Every row gives one point. Each table stands for the endless flat space through its points: a line for two points, a plane for three, and so on. Write the one point that lies in both, or say that there is none.

First (3 x 4):
-9.5; -5.1; 3.4; 9.1
-7.5; 0.5; 13.4; 15.9
-8.0; -0.7; 8.0; 10.0
Second (2 x 4):
-1.2; -4.0; 9.1; 12.3
-14.4; 4.0; -3.7; -1.3
They share: no point

First (5 x 6):
-0.4; 7.6; 13.1; 4.0; -21.8; -14.2
3.3; 5.2; 11.8; 13.8; -19.4; -20.8
6.6; 4.6; -3.2; -29.1; -8.0; -7.6
-5.3; 9.7; 5.9; -8.2; -17.0; -6.8
0.3; -8.5; -0.1; -9.3; -1.8; 0.2
Second (2 x 6):
0.6; 2.9; 4.7; -6.5; -11.0; -11.7
7.4; 5.5; 5.9; -8.1; -10.2; -12.3
They share: no point

First (3 x 8):
-11.2; -11.3; -14.6; -6.8; 15.9; -7.4; 3.5; 8.9
-4.5; -20.2; -13.1; -6.1; 6.8; -18.5; -6.9; -3.9
-12.0; -8.5; -14.8; -7.6; 18.0; -4.0; 6.8; 11.6
Second (3 x 8):
-0.3; -8.3; -17.5; -9.8; 15.3; -3.6; 6.9; 1.9
7.8; -7.7; -7.3; -4.4; 10.8; 4.8; -2.4; -6.2
-4.4; -8.5; -24.4; -10.6; 17.9; -6.9; 10.5; 5.3
They share: no point

First (3 x 9):
4.8; -8.1; -12.5; 3.2; 4.4; 17.7; 2.2; 29.2; -5.6
6.3; -5.9; -9.8; -0.1; 3.9; 14.2; 2.6; 25.7; -2.2
-3.9; -2.5; -15.8; -1.3; -7.7; -2.2; -1.8; -2.7; -0.6
Second (5 x 9):
-6.0; 2.5; -8.1; 8.0; -10.7; 4.0; 6.7; 8.8; 8.3
4.9; -7.3; -15.1; 1.2; -5.4; -4.2; 5.0; 3.0; 7.1
-5.8; 0.9; -7.4; 5.5; -8.7; 10.5; 1.9; 13.7; 0.6
10.0; 9.6; 3.7; -2.0; -18.2; -11.9; 21.2; -9.2; -5.4
8.3; 3.5; -12.4; -11.1; 7.7; -1.3; 7.0; 7.3; -7.9
They share: 1.2; -4.2; -12.8; -0.7; -1.9; 6.0; 0.4; 11.5; -1.4

First (6 x 11):
27.0; -7.2; 1.3; 16.1; 28.9; -6.9; -1.3; -13.8; -15.9; 7.0; -2.7
5.2; 21.5; -0.4; 22.4; -2.3; 3.7; -12.6; -7.5; -8.7; -4.0; -28.9
15.1; -10.6; 8.0; 18.6; 16.3; -5.0; -7.9; -15.0; -2.2; -1.9; 3.8
6.2; 1.7; 6.4; 14.1; 1.0; -6.8; -10.6; -17.8; -2.7; -0.6; -14.0
21.5; -14.6; 18.0; 1.7; 11.8; -9.1; -2.1; -13.7; -4.0; -3.5; -14.9
15.5; 3.0; -5.8; 18.8; 8.5; -6.6; -1.3; -9.8; -26.8; 4.5; -6.8
Second (2 x 11):
13.8; -2.8; 6.9; 14.7; 5.5; -5.0; -4.7; -10.5; -11.7; -1.5; -13.2
15.6; -1.8; 6.7; 19.9; 5.5; -1.2; -2.9; -4.3; -16.3; -2.1; -16.8
They share: 12.9; -3.3; 7.0; 12.1; 5.5; -6.9; -5.6; -13.6; -9.4; -1.2; -11.4

First (7 x 12):
-10.7; 17.0; -18.0; -5.8; -15.3; 11.7; 6.3; 5.0; -10.9; 2.1; 21.2; -18.2
7.2; 17.0; -0.2; -3.7; -16.5; 11.2; -5.0; -11.5; -16.1; 12.4; 0.9; -16.3
-2.3; 13.1; -12.6; 0.1; -13.8; 4.3; 6.5; -18.5; 1.0; 19.8; -1.6; -9.6
6.5; 7.5; -6.4; -1.0; -8.7; -0.3; -9.3; 7.0; -23.4; -9.6; 16.5; -19.2
12.7; 12.5; -14.3; -10.1; -7.8; 0.6; -14.5; 1.2; -24.6; -14.9; 12.3; -29.3
9.3; 4.5; -4.2; 13.3; -10.5; 3.7; -0.2; -11.3; -16.1; 25.9; -1.7; 3.9
16.6; 7.7; -26.8; 12.8; -6.4; -8.8; 2.4; -18.8; -15.4; 9.1; -2.9; -0.9
Second (5 x 12):
6.1; 4.0; -14.9; 1.1; -9.9; -0.9; -1.5; -6.0; -11.6; 5.0; 6.2; -14.5
2.5; 4.8; -17.5; 1.9; -25.1; 14.7; 6.0; -8.4; -14.2; 2.8; -6.6; -14.8
-5.8; 8.5; 0.0; 8.7; 7.3; 5.5; -3.6; -23.9; -14.8; 7.0; -11.6; -10.1
-8.9; 19.8; 2.5; 10.3; -2.7; 8.7; 6.5; -13.8; -20.4; 10.2; -16.2; -6.7
-4.0; 18.0; 2.5; 10.6; 9.4; -1.4; -3.7; -7.5; -11.8; 16.2; -5.9; -2.5
They share: no point

First (2 x 14):
6.5; 7.7; -7.0; 2.9; -10.6; -5.1; 4.2; 20.2; -11.1; -18.2; -1.3; -23.6; 0.9; -12.1
1.1; 1.5; -1.4; 9.7; -10.2; -3.5; -0.8; 14.2; -5.9; -11.4; -8.1; -16.6; -1.9; -7.1
Second (2 x 14):
-8.8; -7.3; 9.5; 14.9; -3.4; -9.0; -3.9; 8.5; 1.2; -8.9; -19.9; -3.2; -8.4; -7.9
0.8; 0.3; -1.3; 12.5; -12.2; -0.6; -3.1; 12.1; -4.8; -7.7; -8.7; -16.4; -1.6; -3.5
They share: -1.6; -1.6; 1.4; 13.1; -10.0; -2.7; -3.3; 11.2; -3.3; -8.0; -11.5; -13.1; -3.3; -4.6

First (4 x 20):
-14.8; 12.2; 1.8; 1.8; 4.0; 0.2; -15.9; -5.5; 0.9; 15.1; 5.4; 6.3; -5.3; 0.2; -15.8; 10.9; -19.2; -5.8; 6.5; 2.7
-11.9; 11.6; 1.0; 6.5; -1.4; 1.6; -11.6; -3.3; -0.2; 15.6; 4.4; 7.6; -8.4; 6.7; -11.6; 7.9; -17.9; -0.4; 5.9; -2.4
-10.4; 16.7; 5.1; 11.4; -15.7; -1.0; -6.6; -10.9; 4.7; 0.5; 15.6; 24.6; -12.0; 18.3; -13.8; 14.9; -0.7; 11.8; 16.9; -13.2
0.3; 12.2; -1.2; 11.1; -9.6; 9.2; -2.4; -2.5; -5.6; 16.2; 6.0; 7.2; -11.2; 15.1; -8.8; 7.5; -14.3; 9.6; 7.5; -13.2
Second (2 x 20):
-7.1; 10.0; 4.2; 10.0; -6.9; 2.0; -2.6; -4.3; -4.8; 12.7; 4.9; 7.9; -12.5; 15.6; -8.6; 10.7; -11.6; 3.2; 7.7; -3.6
-6.1; 16.0; 2.0; 10.4; -8.7; 1.6; -9.4; -6.9; 0.8; 10.9; 8.9; 13.9; -8.3; 9.4; -12.0; 17.1; -10.2; 5.2; 7.9; -10.0
They share: no point

First (2 x 24):
9.2; 0.3; 7.0; 9.9; -8.5; 15.0; -22.1; -12.5; 8.4; 0.2; 6.7; 11.8; 9.3; -1.0; -12.9; 20.8; 11.6; -1.9; -18.3; 5.1; 12.1; 19.5; -10.4; -7.1
-2.4; 13.9; 7.0; 1.1; 2.7; 1.0; -8.9; -3.3; 15.2; 11.4; -2.5; -2.2; -3.9; 8.6; -2.9; 7.6; 12.8; 1.3; -7.1; 7.1; 4.9; 6.3; -2.4; 6.5
Second (6 x 24):
-4.6; 5.8; 12.4; 8.3; -7.9; 4.6; -9.8; -8.5; 10.4; 13.7; 1.6; 5.4; -0.2; 16.4; -10.6; 8.5; 6.6; 15.3; -5.0; 18.9; 3.6; 8.3; -12.1; 4.3
4.2; 13.8; 4.7; 7.1; -14.2; -8.7; -7.5; 1.2; -9.4; 11.8; -12.2; -8.6; -12.9; 17.4; -10.0; 2.2; 0.6; 15.5; 9.8; 10.0; 4.7; 0.2; -2.8; 14.0
-26.8; -9.4; 34.1; -12.1; 14.6; 9.8; -17.7; 8.2; 30.1; 9.0; -0.8; 8.9; 15.9; -5.6; -7.9; 29.5; 7.8; -1.9; -16.8; 11.6; 5.7; 10.8; 0.1; -3.1
4.6; 23.0; -3.3; 0.2; 10.1; -0.4; -22.1; -9.6; 20.8; 6.8; 8.9; -3.4; -9.6; -6.0; 2.0; 13.9; 15.9; -19.5; -20.3; -3.1; -0.9; 26.0; 7.0; -11.1
-3.1; 6.5; 9.4; 5.0; 7.6; 18.0; -15.2; -16.8; 33.5; 8.8; 13.9; 13.5; 10.5; 2.8; -4.0; 15.8; 21.2; -4.9; -26.6; 10.5; 7.1; 18.6; -12.0; -7.2
3.2; 12.8; 3.2; -1.1; -8.1; 0.4; 9.4; -5.5; 7.6; 1.1; -1.8; 5.8; -2.0; 15.6; 6.4; 12.9; 39.8; 0.5; -5.4; 17.3; -2.6; 3.7; -8.5; 24.3
They share: 0.5; 10.5; 7.0; 3.3; -0.1; 4.5; -12.2; -5.6; 13.5; 8.6; -0.2; 1.3; -0.6; 6.2; -5.4; 10.9; 12.5; 0.5; -9.9; 6.6; 6.7; 9.6; -4.4; 3.1

First (4 x 24):
-5.7; -7.3; 5.5; 15.6; -8.6; -5.7; 13.1; -13.2; -6.9; 16.5; 11.7; -14.4; 1.6; -1.3; 0.0; 0.3; 6.0; 3.5; 2.5; 11.2; -1.6; 9.8; -5.8; -0.8
-10.9; -1.4; 1.2; 16.0; -12.7; -7.5; 9.6; -15.5; -10.3; 13.7; 10.3; -3.8; 6.7; -6.4; -5.2; 1.2; 0.4; 2.8; -2.1; 1.0; -6.9; 6.4; -4.3; 2.7
-10.7; 1.2; -9.7; 6.8; -7.2; -13.8; 5.5; -16.6; -19.7; 8.2; 2.6; 5.6; 5.2; -11.2; -7.7; -4.5; -0.4; -0.9; -1.9; -1.1; -11.0; 3.3; -0.7; -2.5
-5.5; -0.7; -13.9; 3.8; -4.1; -19.5; 4.0; -15.1; -24.6; 2.9; -8.0; 5.1; 0.9; -9.6; -4.0; -12.4; 5.0; -5.7; 3.4; 5.8; -13.4; 2.6; 3.9; -12.2
Second (3 x 24):
3.6; 3.3; -1.0; 18.2; -18.7; -15.4; 3.4; -14.9; -20.5; 16.5; -6.9; 0.6; 1.6; -11.2; 0.5; -6.8; 6.6; -0.4; 1.6; 13.3; -9.5; 11.7; 4.7; -3.9
-4.3; -3.9; 6.3; 5.1; -7.7; -5.1; 13.1; -16.3; -9.7; 14.9; 7.1; -12.8; -2.7; -8.2; 4.7; -0.4; 13.6; 0.7; -0.4; 7.5; -14.6; 14.7; -3.2; -14.3
-7.8; -6.3; -7.3; 22.4; -15.3; -15.1; 6.8; -14.6; -24.3; 12.2; -4.7; 0.5; 1.5; -0.7; -8.2; -10.4; 1.2; 0.2; 8.9; 15.1; -3.3; 4.0; 6.3; 2.6
They share: no point

First (2 x 24):
-7.0; -9.5; -7.3; 15.4; 0.7; 7.4; 4.6; -6.7; 11.6; -7.6; -8.6; -4.0; -12.9; -3.8; 8.7; -7.4; 16.0; 3.5; 1.0; 0.5; 17.6; -9.5; 13.6; 3.2
5.5; -10.5; -13.8; 2.9; 2.2; 6.4; -2.9; -6.7; -1.4; 7.4; -11.1; -16.0; 2.6; -2.3; -3.8; 1.1; 9.5; 18.5; 3.0; 8.5; 4.6; 6.0; 4.1; 3.2
Second (2 x 24):
5.9; -8.9; -5.8; -2.6; -2.0; 2.9; 1.0; -2.5; 2.6; 5.6; -1.1; -18.7; -9.3; -11.0; 9.0; 5.5; 14.8; 4.7; 3.4; -2.2; 3.8; 1.6; -1.4; 3.2
-1.3; -10.5; -13.0; 11.4; 2.8; 8.1; -0.2; -8.1; 4.2; 0.0; -13.1; -8.7; -1.7; -0.2; -1.4; -4.9; 11.2; 15.1; 1.8; 7.8; 11.8; -0.8; 11.0; 3.2
They share: 0.5; -10.1; -11.2; 7.9; 1.6; 6.8; 0.1; -6.7; 3.8; 1.4; -10.1; -11.2; -3.6; -2.9; 1.2; -2.3; 12.1; 12.5; 2.2; 5.3; 9.8; -0.2; 7.9; 3.2

First (3 x 24):
-19.8; 5.8; -0.3; 7.6; 3.1; -6.7; 12.0; -3.7; 19.2; 3.9; 15.5; 14.9; -16.0; -2.8; 2.9; -4.0; -4.4; -4.4; -10.7; -1.2; -5.6; 3.0; -8.8; 0.3
-5.5; -6.1; 1.8; 5.2; -5.7; -5.5; 3.9; -13.3; 1.4; -14.4; 13.1; 3.7; -15.6; -5.5; -21.1; -5.9; -4.6; 21.6; -1.7; -10.0; -4.6; -12.2; -20.7; -14.9
-14.3; -2.3; -12.2; 19.0; -12.3; 8.5; 7.3; -2.1; 13.0; -11.2; 4.9; -0.1; -1.4; 8.1; -17.3; -16.7; -15.0; 16.2; -11.1; -3.4; -9.8; -15.0; -8.1; -2.3
Second (3 x 24):
-12.2; -2.5; -6.1; 12.7; -9.8; -1.1; 6.9; -9.3; 13.5; -13.5; 8.4; 4.4; -7.5; 4.4; -17.3; -15.1; -17.5; 11.1; -6.8; -5.9; -5.3; -10.2; -8.5; -8.2
-13.7; -8.6; -4.9; 10.0; 3.0; -1.6; 5.3; 1.4; 6.2; 1.4; 16.1; 5.8; -12.3; -2.8; -3.5; -10.2; -0.9; 7.6; -9.2; -4.7; -6.1; -1.8; -14.6; -3.6
-10.5; 6.0; -9.7; 7.5; -13.9; 3.9; 3.3; -12.7; 17.9; -16.2; 3.5; 10.0; -10.6; 5.0; -19.5; -12.3; -21.1; 17.4; -9.4; -10.2; -7.8; -11.6; -12.6; -17.1
They share: no point
